Rows are points. Each copy is the shape, with its points in the same order, turned, moved and blurred by noise. Is it also mirrored, or only turned?

Shape:
[[-0.39  0.56  0.13]
 [-0.36  0.18 -0.18]
 [ 0.24  0.37  0.31]
 [ 0.30 -0.10  0.10]
 [ 0.78  0.02 -0.13]
 [-0.51  0.25 -0.12]
 [ 0.30 -0.81 -0.11]]
Copy 1:
[[-0.26  0.26 -0.35]
 [ 0.00 -0.02 -0.50]
 [-0.04  0.27  0.22]
 [ 0.17 -0.24  0.15]
 [ 0.69  0.02  0.42]
 [-0.11 -0.07 -0.65]
 [ 0.57 -0.97  0.15]]
Copy 1 is: only turned
Copy 2:
[[-0.45 -0.45  0.03]
 [-0.53 -0.04 -0.20]
 [ 0.20 -0.33 -0.02]
 [ 0.23  0.06 -0.17]
 [ 0.51  0.11 -0.48]
 [-0.64 -0.03 -0.03]
 [ 0.32  0.85 -0.21]]
Copy 2 is: mirrored
Copy 3, 7 rows:
[[ 0.23  0.92  0.02]
 [-0.02  0.62 -0.35]
 [ 0.46  0.30  0.25]
 [ 0.17 -0.08 -0.06]
 [ 0.64 -0.35 -0.18]
 [-0.03  0.73 -0.30]
 [-0.34 -0.54 -0.22]]
Copy 3 is: only turned

Shape, 8 rows:
[[ 0.37  0.56 -0.29]
 [-0.41 -0.50  0.04]
 [ 0.29 -0.07 -0.50]
 [-0.52 -0.58  0.66]
 [ 0.08  0.30 -0.36]
 [-0.20  0.25  0.17]
 [ 0.04  0.23 -0.39]
 [ 0.07 -0.41  0.20]]
Copy 1 (8 x 3):
[[ 0.39 -0.26 -0.26]
 [-0.72  0.55  0.03]
 [-0.03  0.15 -0.59]
 [-0.61  0.76  0.61]
 [-0.04 -0.17 -0.30]
 [-0.10  0.02  0.27]
 [-0.14 -0.07 -0.30]
 [-0.22  0.63  0.08]]
Copy 1 is: mirrored
Copy 2, 8 rows:
[[ 0.44 -0.34 -0.43]
 [-0.70  0.09  0.19]
 [-0.13 -0.01 -0.55]
 [-0.63  0.23  0.85]
 [ 0.03 -0.39 -0.36]
 [ 0.08 -0.33  0.25]
 [-0.05 -0.30 -0.36]
 [-0.30  0.31  0.08]]
Copy 2 is: mirrored
Copy 3, 8 rows:
[[ 0.41  0.56 -0.04]
 [-0.44 -0.24 -0.16]
 [ 0.18  0.36 -0.54]
 [-0.63 -0.72  0.29]
 [ 0.10  0.56 -0.13]
 [-0.04  0.29  0.35]
 [ 0.05  0.69 -0.17]
 [ 0.04 -0.29 -0.13]]
Copy 3 is: only turned
Copy 4 (8 x 3):
[[ 0.43 -0.61 -0.12]
 [-0.18  0.53 -0.49]
 [ 0.44 -0.21 -0.66]
 [-0.28  0.99 -0.05]
 [ 0.16 -0.38 -0.32]
 [-0.08 -0.03  0.06]
 [ 0.14 -0.36 -0.40]
 [ 0.29  0.51 -0.27]]
Copy 4 is: mirrored

Shape (9 x 4):
[[-0.55 -0.52  0.43 -0.49]
 [-1.01 -0.87  0.03 -0.48]
 [ 0.14 -0.14 -0.18  0.02]
 [-0.44  0.01  0.23 -0.35]
 [ 0.07 -0.46 -0.14 -0.10]
 [-0.43 -0.20 -0.06 -0.10]
 [ 0.26 -0.16  0.03  0.59]
 [ 0.15 -0.10 -0.14  0.56]
 [ 0.17  0.04 -0.41  0.39]]
Copy 1 (9 x 4):
[[-0.76 -0.71 -0.11  0.05]
 [-1.14 -0.71  0.20 -0.46]
 [ 0.07 -0.01  0.17 -0.22]
 [-0.53 -0.28 -0.34 -0.05]
 [-0.02 -0.27  0.32 -0.27]
 [-0.56 -0.09  0.02 -0.27]
 [ 0.11  0.38  0.44  0.13]
 [ 0.05  0.45  0.37 -0.02]
 [ 0.22  0.43  0.26 -0.30]]
Copy 1 is: mirrored
Copy 2, 9 rows:
[[ 0.46  0.09 -0.87 -0.07]
 [ 0.23 -0.41 -1.27 -0.14]
 [-0.04 -0.09  0.19  0.06]
 [ 0.01  0.37 -0.50 -0.08]
 [ 0.17 -0.35  0.03 -0.07]
 [-0.09 -0.06 -0.40  0.08]
 [-0.03 -0.09  0.36  0.65]
 [-0.16 -0.21  0.26  0.59]
 [-0.35 -0.20  0.36  0.30]]
Copy 2 is: mirrored

Shape, 12 rows:
[[-0.15  0.47 -0.05  0.24  0.00  0.01]
 [ 0.05  0.28  0.34  0.22 -0.97  0.16]
 [ 0.24  0.24 -0.54  0.37  0.14 -0.62]
 [ 0.65 -0.30 -0.16  0.32  0.50 -0.09]
 [-0.17 -0.05 -0.62 -0.81  0.62  0.06]
 [-0.18  0.72 -0.03  0.30  0.15  0.11]
 [ 0.73  0.25  0.01 -0.06 -0.43 -0.46]
 [-0.21  0.02  0.53 -0.24 -0.35 -0.03]
 [ 0.54  0.10 -0.10 -0.61  0.29 -0.55]
 [ 0.08  0.57  0.27  0.72  0.03 -0.27]
 [ 0.27  0.01 -0.29 -0.07 -0.27 -0.34]
 [-0.01  0.27 -0.05  0.05  0.26  0.16]]
Copy 1 (12 x 6):
[[ 0.04  0.44  0.06  0.15  0.35  0.07]
 [ 0.61  0.57  0.44 -0.14 -0.23  0.48]
 [ 0.43  0.43 -0.23  0.64  0.27 -0.69]
 [-0.09 -0.21  0.07  0.96 -0.05 -0.29]
 [-0.50 -0.32 -0.96 -0.05 -0.05 -0.20]
 [-0.12  0.68  0.04  0.10  0.41  0.02]
 [ 0.37  0.46  0.17  0.31 -0.61 -0.41]
 [ 0.22 -0.01  0.41 -0.35 -0.10  0.09]
 [-0.16 -0.06 -0.21  0.18 -0.54 -0.72]
 [ 0.17  0.69  0.51  0.41  0.50 -0.23]
 [ 0.46  0.21 -0.24  0.27 -0.25 -0.33]
 [-0.21  0.22 -0.08  0.24  0.22  0.08]]
Copy 1 is: mirrored
Copy 2 (12 x 6):
[[-0.06  0.30 -0.20  0.50  0.13 -0.15]
 [ 0.15  0.73  0.47  0.39 -0.65 -0.43]
 [-0.29 -0.09 -0.90  0.34 -0.20 -0.51]
 [ 0.37 -0.53 -0.57 -0.05  0.03 -0.52]
 [-0.44 -0.50 -0.33 -0.38  0.22  0.62]
 [-0.02  0.26 -0.20  0.76  0.29 -0.09]
 [-0.27 -0.16 -0.01  0.21 -0.70 -0.73]
 [-0.19  0.50  0.44 -0.08 -0.04 -0.30]
 [-0.52 -0.58 -0.10 -0.22 -0.15 -0.45]
 [ 0.01  0.36 -0.29  0.73  0.18 -0.77]
 [-0.16 -0.03 -0.32 -0.05 -0.47 -0.39]
 [ 0.09 -0.06 -0.13  0.31  0.27 -0.04]]
Copy 2 is: mirrored
Copy 3, 12 rows:
[[-0.27  0.29 -0.21  0.12  0.28 -0.15]
 [-0.65  0.58  0.27  0.15 -0.54 -0.11]
 [ 0.27  0.88  0.04  0.17  0.71 -0.18]
 [ 0.63  0.06  0.18  0.59  0.43  0.11]
 [ 0.75 -0.18 -0.35 -0.64  0.63  0.27]
 [-0.44  0.19 -0.44  0.21  0.41 -0.26]
 [ 0.29  0.66  0.44  0.10 -0.14 -0.48]
 [-0.38 -0.07  0.36 -0.29 -0.05 -0.18]
 [ 0.73  0.11  0.34 -0.36  0.32 -0.52]
 [-0.51  0.39  0.12  0.65  0.44 -0.51]
 [ 0.31  0.63  0.20 -0.18  0.14 -0.02]
 [ 0.08 -0.01 -0.19  0.15  0.36 -0.04]]
Copy 3 is: mirrored

Shape, 9 rows:
[[-0.57 -0.21  0.62  0.58 -0.19  0.47]
 [ 0.34 -0.22 -0.52  0.59  0.36  0.07]
 [ 0.01  0.06  0.75 -0.15 -0.09  0.11]
 [ 0.28  0.57 -0.28 -0.09 -0.29 -0.63]
 [-0.20 -0.30 -0.52 -0.08 -0.18  0.36]
 [-0.07  0.47 -0.27  0.64 -0.45  0.44]
 [-0.08 -0.17  0.00 -0.29 -0.59  0.64]
 [-0.29  0.29  0.65 -0.18  0.18  0.09]
 [ 0.13 -0.27 -0.19 -0.10  0.52  0.05]]
Copy 1:
[[-0.45 -0.45  0.49  0.16 -0.48  0.41]
 [ 0.22 -0.04 -0.78  0.45 -0.07  0.55]
 [ 0.03  0.02  0.56 -0.06  0.17 -0.06]
 [ 0.41  0.59 -0.32  0.00 -0.30 -0.52]
 [-0.50  0.20 -0.57 -0.21  0.04  0.32]
 [-0.12  0.60 -0.08  0.21 -0.76  0.46]
 [-0.74  0.53  0.11 -0.19  0.10  0.25]
 [ 0.18 -0.18  0.47 -0.38 -0.09  0.01]
 [ 0.31 -0.10 -0.50 -0.14  0.40  0.29]]
Copy 1 is: mirrored
Copy 2 (9 x 6):
[[-0.03  0.17  0.91  0.35  0.55 -0.34]
 [ 0.88  0.51 -0.23 -0.16  0.37 -0.39]
 [ 0.15 -0.56  0.33  0.33  0.12  0.00]
 [ 0.37 -0.09 -0.61  0.40 -0.57 -0.43]
 [ 0.22  0.57  0.15 -0.32 -0.10 -0.02]
 [ 0.26  0.76  0.05  0.72  0.08 -0.06]
 [ 0.11  0.28  0.53  0.01 -0.30  0.36]
 [-0.20 -0.48  0.14  0.25  0.34 -0.08]
 [ 0.44 -0.02 -0.16 -0.47  0.34 -0.22]]
Copy 2 is: mirrored
Copy 3 (9 x 6):
[[-0.31 -0.89  0.54  0.04  0.62  0.10]
 [-0.15  0.16 -0.32  0.68  0.30 -0.34]
 [ 0.28 -0.31  0.78  0.00  0.09  0.24]
 [ 0.47  0.04  0.18  0.18 -0.64 -0.55]
 [-0.23 -0.13 -0.42 -0.17  0.01  0.08]
 [ 0.15 -0.91 -0.27  0.52 -0.17 -0.22]
 [-0.02 -0.48 -0.13 -0.10 -0.17  0.62]
 [ 0.46 -0.25  0.62 -0.23  0.37  0.08]
 [ 0.09  0.34 -0.05  0.06  0.52 -0.11]]
Copy 3 is: mirrored
Copy 4:
[[-0.94 -0.61  0.07  0.64  0.16  0.22]
 [-0.19  0.57 -0.13  0.19  0.58  0.08]
 [-0.17 -0.85  0.17  0.12  0.10  0.19]
 [ 0.41  0.30  0.17  0.02 -0.53 -0.27]
 [-0.61  0.30 -0.02 -0.07 -0.10  0.63]
 [-0.32  0.16 -0.58  0.60 -0.28  0.22]
 [-0.28 -0.32 -0.14  0.01 -0.29  0.94]
 [-0.33 -0.78  0.06 -0.06  0.01 -0.14]
 [-0.22  0.09  0.15 -0.35  0.56  0.22]]
Copy 4 is: mirrored

Shape, 13 rows:
[[ 0.31 -0.16  0.25 -0.37  0.82  0.02 -0.38  0.31]
 [ 0.48  0.06  0.33 -0.03  0.30 -0.10  0.40 -0.08]
 [ 0.03  0.35  0.11 -0.31  0.25 -0.11  0.13  0.19]
 [ 0.22 -0.17 -0.37 -0.66  0.14 -0.18  0.38 -0.55]
 [-0.20 -0.50 -0.40 -0.32 -0.23  0.61  0.31 -0.31]
 [-0.75  0.42  0.05  0.28 -0.47  0.60 -0.53 -0.91]
 [ 0.04 -0.24 -0.32 -0.22  0.10  0.08  0.01 -0.33]
 [ 0.21 -0.33  0.06 -0.53  0.19 -0.43  0.14 -0.04]
 [-0.05 -0.60 -0.26 -0.56 -0.04 -0.01  0.07  0.09]
 [-0.30  0.26 -0.74 -0.14 -0.44  0.41 -0.08 -0.43]
 [ 0.06  0.53  0.67  0.15 -0.36 -0.02 -0.28 -0.05]
 [-0.48  0.32  0.36  0.57  0.02 -0.17 -0.01 -0.16]
 [-0.81  0.78  0.66  0.13 -0.35  0.27  0.10 -0.45]]
Copy 1, 13 rows:
[[-0.26 -0.53  0.53  0.34 -0.16 -0.19 -0.57 -0.05]
 [ 0.09  0.13 -0.13  0.53 -0.02 -0.18 -0.15 -0.61]
 [-0.32  0.29  0.26  0.32  0.05 -0.10 -0.18 -0.26]
 [ 0.24 -0.21  0.00 -0.34 -0.05  0.04  0.37 -0.78]
 [ 0.25 -0.38 -0.18  0.18 -0.04  0.58  0.71  0.07]
 [ 0.94  0.53 -0.15 -0.35  0.49  0.13  0.00  0.96]
 [ 0.01 -0.20 -0.11 -0.11 -0.13  0.12  0.10 -0.21]
 [-0.17 -0.18  0.33  0.04 -0.42 -0.35  0.17 -0.59]
 [-0.08 -0.32  0.28 -0.01 -0.50  0.27  0.40 -0.08]
 [ 0.19  0.33 -0.29 -0.41  0.12  0.63  0.18  0.19]
 [ 0.36  0.82  0.14  0.55 -0.11 -0.28 -0.31  0.14]
 [ 0.00  0.63 -0.35  0.24  0.18 -0.55 -0.02  0.48]
 [ 0.50  0.91  0.18  0.35  0.65 -0.29  0.29  0.58]]
Copy 1 is: mirrored
Copy 2 (13 x 8):
[[-0.48 -0.15 -0.11 -0.23  0.80  0.17  0.40 -0.21]
 [-0.20  0.38  0.24  0.15  0.13  0.25  0.16  0.09]
 [-0.31  0.29 -0.25 -0.31  0.03  0.22  0.08 -0.05]
 [ 0.39  0.13  0.35 -0.27 -0.29  0.00  0.47 -0.43]
 [ 0.53 -0.67  0.30 -0.23 -0.42  0.40  0.11  0.04]
 [ 0.36 -0.61 -0.33  0.09 -0.36  0.23 -1.33 -0.56]
 [ 0.32 -0.29  0.05 -0.09 -0.02  0.05  0.18 -0.18]
 [-0.18  0.05  0.27 -0.30  0.01 -0.27  0.43 -0.08]
 [ 0.09 -0.46  0.16 -0.50 -0.14 -0.08  0.38  0.11]
 [ 0.90 -0.30 -0.38 -0.40 -0.40  0.24 -0.42 -0.20]
 [-0.38  0.32 -0.08 -0.10  0.13 -0.06 -0.91  0.11]
 [-0.34 -0.01 -0.52  0.40 -0.29 -0.05 -0.57  0.07]
 [-0.43  0.01 -0.30  0.09 -0.67  0.41 -1.17 -0.27]]
Copy 2 is: only turned
Copy 3:
[[ 0.29  0.60  0.27 -0.39  0.22 -0.41  0.12  0.86]
 [ 0.24  0.54  0.07  0.17  0.17 -0.29  0.29 -0.14]
 [ 0.14  0.59  0.14 -0.10 -0.31 -0.08  0.02  0.18]
 [ 0.62 -0.15  0.06 -0.46 -0.20  0.15  0.62 -0.11]
 [ 0.46 -0.41  0.41 -0.03 -0.11  0.91  0.23  0.29]
 [-0.71  0.03 -0.01 -0.65  0.46  1.29 -0.57 -0.12]
 [ 0.19 -0.13  0.10 -0.36 -0.02  0.19  0.27  0.31]
 [ 0.29  0.21  0.46 -0.31 -0.20 -0.32  0.45  0.08]
 [ 0.31 -0.30  0.62 -0.21 -0.24  0.11  0.44  0.40]
 [-0.20 -0.31 -0.22 -0.31 -0.41  0.91 -0.05  0.13]
 [-0.85  0.79  0.09 -0.07  0.17  0.15  0.01 -0.20]
 [-0.45  0.13  0.29 -0.09  0.32 -0.10 -0.56 -0.27]
 [-0.54  0.71  0.34 -0.21  0.11  0.82 -0.80 -0.61]]
Copy 3 is: mirrored
Copy 4:
[[ 0.85 -0.38  0.26 -0.18  0.30  0.36 -0.36  0.41]
 [ 0.83  0.05  0.10 -0.27  0.10 -0.02  0.31 -0.19]
 [ 0.44  0.21 -0.03 -0.36  0.18 -0.09 -0.08  0.19]
 [ 0.51 -0.26 -0.74 -0.58 -0.24  0.11 -0.11 -0.38]
 [ 0.00 -0.55 -0.39 -0.44 -0.83  0.08  0.27  0.07]
 [-0.59  0.58  0.32 -0.21 -1.10  0.72 -0.08 -0.10]
 [ 0.18 -0.32 -0.28 -0.31 -0.25  0.32  0.01 -0.12]
 [ 0.61 -0.34 -0.26 -0.22  0.11 -0.15 -0.30 -0.26]
 [ 0.23 -0.68 -0.39 -0.15 -0.23 -0.15 -0.21  0.08]
 [-0.45  0.18 -0.60 -0.28 -0.59  0.42  0.14  0.11]
 [ 0.31  0.70  0.45  0.29 -0.28 -0.04 -0.03 -0.05]
 [-0.23  0.38  0.67 -0.21 -0.01  0.12  0.13 -0.31]
 [-0.23  0.93  0.66 -0.52 -0.68 -0.12 -0.03 -0.11]]
Copy 4 is: only turned

Shape (13 x 8):
[[-0.31  0.29  0.75 -0.52 -0.04 -0.38 -0.23 -0.10]
 [ 0.29  0.06 -0.42 -0.17  0.25  0.29  0.54  0.36]
 [ 0.31  0.08 -0.27  0.05  0.15 -0.33  0.05  0.07]
 [-0.23 -0.23  0.34 -0.42 -0.10 -0.35  0.11 -0.53]
 [-0.30  0.14  0.43  0.06 -0.75  0.22 -0.45  0.27]
 [-0.72 -0.17  0.55 -0.60  0.03 -0.35  0.07  0.13]
 [-0.41  0.11 -0.29  0.32 -0.96  0.33 -0.88  0.68]
 [ 0.29 -0.04 -0.75 -0.22  0.24 -0.18  0.42  0.03]
 [ 0.06  0.08 -0.49  0.23 -0.05 -0.22  0.90  0.31]
 [-0.31  0.18  0.11 -0.17  0.34 -0.46  0.18 -0.13]
 [-0.26 -0.01 -0.02  0.40 -0.04  0.52 -0.29  0.48]
 [-0.30  0.06 -0.32  0.47  0.17  0.81  0.06  0.31]
 [ 0.40 -0.45 -0.22  0.51  0.32  0.33 -0.23  0.48]]
Copy 1:
[[ 0.57  0.64  0.39 -0.46 -0.30  0.08  0.15  0.39]
 [-0.37 -0.20  0.12  0.10  0.57  0.33  0.05 -0.46]
 [ 0.17 -0.31 -0.14  0.01  0.14  0.36 -0.20  0.06]
 [ 0.80  0.24  0.02 -0.70  0.06 -0.12  0.10 -0.10]
 [ 0.05  0.23  0.02  0.06 -0.92 -0.31  0.34 -0.01]
 [ 0.43  0.38  0.38 -0.63  0.04 -0.31  0.51  0.43]
 [-0.57 -0.32 -0.21  0.16 -1.21 -0.39  0.43  0.15]
 [-0.18 -0.44 -0.34 -0.22  0.62  0.37 -0.07 -0.21]
 [-0.11 -0.04 -0.43  0.35  0.80  0.04  0.14 -0.18]
 [ 0.28  0.19  0.09 -0.35  0.34  0.00 -0.18  0.33]
 [-0.36 -0.20  0.32  0.31 -0.36 -0.40 -0.04 -0.09]
 [-0.63 -0.22  0.26  0.28 -0.03 -0.50 -0.32 -0.38]
 [ 0.00 -0.82  0.35  0.50 -0.07 -0.06 -0.19 -0.27]]
Copy 1 is: only turned
Copy 2, 13 rows:
[[-0.44  0.68  0.50 -0.22  0.00 -0.21 -0.65  0.24]
 [ 0.39 -0.45 -0.20  0.14  0.68  0.00 -0.46  0.26]
 [-0.19 -0.37  0.04  0.35  0.19 -0.10 -0.39 -0.12]
 [-0.40  0.34  0.66 -0.41  0.45  0.09 -0.37 -0.26]
 [ 0.07  0.65  0.10 -0.11 -0.64 -0.17 -0.04  0.14]
 [-0.17  0.24  0.58 -0.75 -0.05 -0.08 -0.83  0.04]
 [ 0.36  0.18 -0.62 -0.06 -1.18 -0.10  0.07  0.01]
 [-0.11 -0.57 -0.24  0.12  0.73 -0.19 -0.39 -0.26]
 [ 0.12 -0.95  0.15 -0.04  0.45 -0.47 -0.22  0.01]
 [-0.52 -0.11  0.34 -0.20  0.18  0.01 -0.63  0.12]
 [ 0.41 -0.18 -0.11  0.02 -0.45  0.33 -0.09  0.45]
 [ 0.35 -0.42 -0.22  0.04 -0.06  0.46  0.07  0.52]
 [ 0.57 -0.43 -0.06  0.72 -0.21  0.52 -0.39 -0.06]]
Copy 2 is: only turned
Copy 3 (13 x 8):
[[ 0.11  0.86  0.26 -0.49 -0.19  0.07  0.00 -0.42]
 [-0.22  0.00 -0.03 -0.13  0.23 -0.37 -0.69  0.76]
 [-0.39  0.19  0.06  0.29 -0.13 -0.21 -0.56  0.13]
 [ 0.22  0.42 -0.10 -0.28  0.04 -0.49  0.04 -0.30]
 [ 0.45  0.19  0.87  0.02 -0.01  0.48  0.00 -0.03]
 [ 0.05  0.13  0.13 -0.96 -0.16 -0.07  0.08 -0.32]
 [ 0.22 -0.40  0.90  0.34 -0.07  1.03 -0.23 -0.06]
 [-0.20 -0.15 -0.37  0.13  0.05 -0.48 -0.75  0.44]
 [-0.38 -0.24 -0.08  0.06 -0.36 -0.40 -0.20  0.81]
 [-0.41  0.36 -0.17 -0.26 -0.10 -0.15 -0.17 -0.10]
 [-0.37 -0.15  0.76  0.01  0.39  0.28 -0.24  0.31]
 [-0.38 -0.15  0.46  0.10  0.75  0.31 -0.12  0.72]
 [-0.68 -0.29  0.75  0.31  0.48 -0.33 -0.61  0.23]]
Copy 3 is: only turned

Shape:
[[ 0.19  0.23 -0.37 -0.69  0.16 -0.50  0.36  0.56  0.12]
 [-0.33  0.35  0.05 -0.36  0.74 -0.42  0.38  0.38  0.57]
 [-0.24  0.16  0.41  0.26  0.42  0.19  0.48 -0.31  0.13]
 [-0.30 -0.13 -0.25  0.41  0.25  0.12 -0.37 -0.45 -0.24]
 [-0.53 -0.51  0.29 -0.36 -0.13 -0.34 -0.34  0.00  0.07]
 [-0.18  0.00 -0.17  0.25  0.02 -0.12 -0.23 -0.15 -0.52]
 [-0.34 -0.52  0.09  0.27 -0.27  0.57 -0.11 -0.15  0.30]
 [ 0.08  0.14 -0.15 -0.69  0.28 -0.07 -0.35  0.01  0.00]
 [-0.05  0.30  0.24 -0.19 -0.22  0.24  0.45  0.65 -0.17]
 [-0.20  0.40  0.49  0.39 -0.28 -0.30  0.41  0.07  0.27]
 [ 0.00 -0.01 -0.37  0.30 -0.35  0.28 -0.22  0.64 -0.42]
 [-0.69 -0.63 -0.46  0.27 -0.12 -0.35  0.14 -0.31  0.56]
 [-0.63  0.00  0.49 -0.25 -0.41  0.44  0.48  0.01 -0.29]
 [-0.62  0.20 -0.45 -0.76 -0.33  0.14 -0.25  0.16 -0.24]]
Copy 1 (14 x 9):
[[-0.29 -0.34  0.01 -0.82 -0.33 -0.31  0.09 -0.31 -0.50]
 [-1.02 -0.16 -0.52 -0.55 -0.35  0.15  0.40 -0.16 -0.27]
 [-0.38  0.26 -0.84  0.25  0.15  0.42  0.48  0.16 -0.17]
 [-0.15 -0.37 -0.36  0.72  0.25  0.43 -0.09 -0.40  0.27]
 [ 0.03 -0.43 -0.09 -0.09 -0.27  1.00  0.12 -0.38  0.04]
 [ 0.18 -0.12 -0.29  0.55  0.10  0.19  0.01 -0.61  0.00]
 [ 0.21 -0.50 -0.34  0.58 -0.08  0.80 -0.04  0.54 -0.01]
 [-0.28 -0.16  0.14 -0.42  0.22  0.11 -0.20 -0.20  0.10]
 [ 0.04  0.22 -0.04  0.06 -0.26  0.14 -0.08  0.17 -0.91]
 [ 0.04  0.33 -0.82  0.13 -0.66  0.13  0.28  0.15 -0.23]
 [ 0.21 -0.34  0.15  0.63 -0.27 -0.08 -0.42 -0.19 -0.48]
 [ 0.09 -1.08 -0.95  0.11 -0.22  0.54  0.20 -0.23  0.17]
 [ 0.25  0.15 -0.60  0.04 -0.04  0.78  0.06  0.13 -0.82]
 [ 0.03 -0.31 -0.18 -0.26  0.11  0.51 -0.86 -0.36 -0.38]]
Copy 1 is: only turned
Copy 2:
[[-0.18 -0.09  0.39  0.37 -0.05  0.01  0.58  0.83  0.51]
 [-0.68 -0.52 -0.18 -0.04  0.27  0.46  0.60  0.77  0.35]
 [-0.55 -0.43 -0.11 -0.22  0.51  0.22  0.08 -0.37  0.19]
 [-0.09 -0.29  0.10 -0.83 -0.02 -0.28 -0.29 -0.11 -0.07]
 [-0.21 -0.53  0.04 -0.11 -0.38 -0.15  0.53  0.12 -0.64]
 [-0.32 -0.03  0.38 -0.46 -0.17 -0.38 -0.18 -0.06 -0.04]
 [ 0.20 -0.46 -0.16 -0.40 -0.41  0.17  0.17 -0.65 -0.10]
 [ 0.08  0.11  0.10 -0.27  0.18 -0.20  0.61  0.52 -0.02]
 [-0.50  0.20  0.34  0.24 -0.24  0.25  0.66 -0.24  0.46]
 [-0.81 -0.22 -0.34  0.42 -0.12  0.02 -0.03 -0.29  0.24]
 [-0.13  0.38  0.46 -0.32 -0.75  0.02  0.05 -0.19  0.35]
 [-0.02 -1.26 -0.14 -0.25 -0.52 -0.13 -0.13  0.11  0.08]
 [-0.52 -0.37  0.26  0.00 -0.13 -0.17  0.80 -0.82  0.08]
 [-0.07 -0.14  0.25 -0.43 -0.48 -0.62  0.98  0.16  0.27]]
Copy 2 is: mirrored
